Each row is a point. The last column is the point's height on a tilted bowl or saddle (a function of degree 2), plus a little noise. Along how many of its main directions does it bend up, bend down or stay straight?

Points (11 x 3)
[[ 11   4  17]
 [-33  22  42]
 [ 15  -2  19]
 [ 25 -22  39]
 [-19 -69 -31]
 [-50   4  -3]
 [-39  14  26]
 [-34 -49 -66]
 [ -8 -33   3]
 [ 32   3  11]
 [-42   0  -4]]
Directions: 1 up, 1 down, 0 straight

Points (16 x 4)
[[ 57  12  11 -36]
 [-21 -48 -20 -18]
 [ 44 -19  14  16]
 [ 29  33  64  71]
 [ 17  26  -2 -16]
 [  0  -7 -11   3]
 [-11  -8   1  -5]
 [-35  25  15  15]
 [ 25 -16  23  18]
 [ 11 -74 -43  66]
 [-39 -25 -22 -22]
 [ 67 -22 -38  -3]
 [ -5  13 -43  25]
 [ -3  10   3   2]
 [ 40  -4 -32 -10]
 [-46  -5   5 -34]]
Directions: 2 up, 1 down, 0 straight

Points (22 x 5)
[[ -9  -1 -12  -3   2]
 [ 11  51  62   8  -6]
 [ 40  18 -43  41 -43]
 [-27  18 -16 -25  19]
 [-65 -23  56   8 -66]
 [  9 -11 -12  28   5]
 [ 70  13 -25  -2 -72]
 [-19   1   9 -56  26]
 [-12 -22  -8  34  10]
 [-85  56 -61  39 -27]
 [ 36  15 -16   2 -22]
 [ -5 -18  -1  27  11]
 [  1 -33  17  -4  16]
 [-18  40 -23  28  21]
 [ -2  51  -9 -22  36]
 [ 18  31  46   4 -16]
 [ 29  29  19  31  14]
 [ 17   1  10 -15  -7]
 [-43  -2 -13  25 -16]
 [-18 -21  27  63  57]
 [ 12   0 -38 -11  -6]
 [ 12  22  -1 -40  11]]
Directions: 2 up, 2 down, 0 straight

Points (23 x 5)
[[-52  -1  57  31   6]
 [-33  37  -5  -9  19]
 [-55 -43 -47  17  44]
 [-32 -23 -18  51  40]
 [ 15   6 -32  24   1]
 [  0   9 -13  -2   4]
 [ 22  64   3   2  44]
 [-73 -27  -3  24 -14]
 [-19 -43 -38 -51  54]
 [  5  17 -66  61  47]
 [-13  -3 -59   5  21]
 [-66  -9   1  15 -20]
 [ 25  20  31  29  36]
 [ -8 -27 -11  39  37]
 [ 26   5  25 -52  46]
 [ -1  30 -10  -2  12]
 [ -1  27 -17 -24  15]
 [-30 -23 -14 -28  16]
 [-17 -29   0  -1  18]
 [-34  28   8 -62  52]
 [ 13 -13 -25 -23   6]
 [-33 -28  26  -9  14]
 [  4  12   0  14   9]]
Directions: 3 up, 1 down, 0 straight
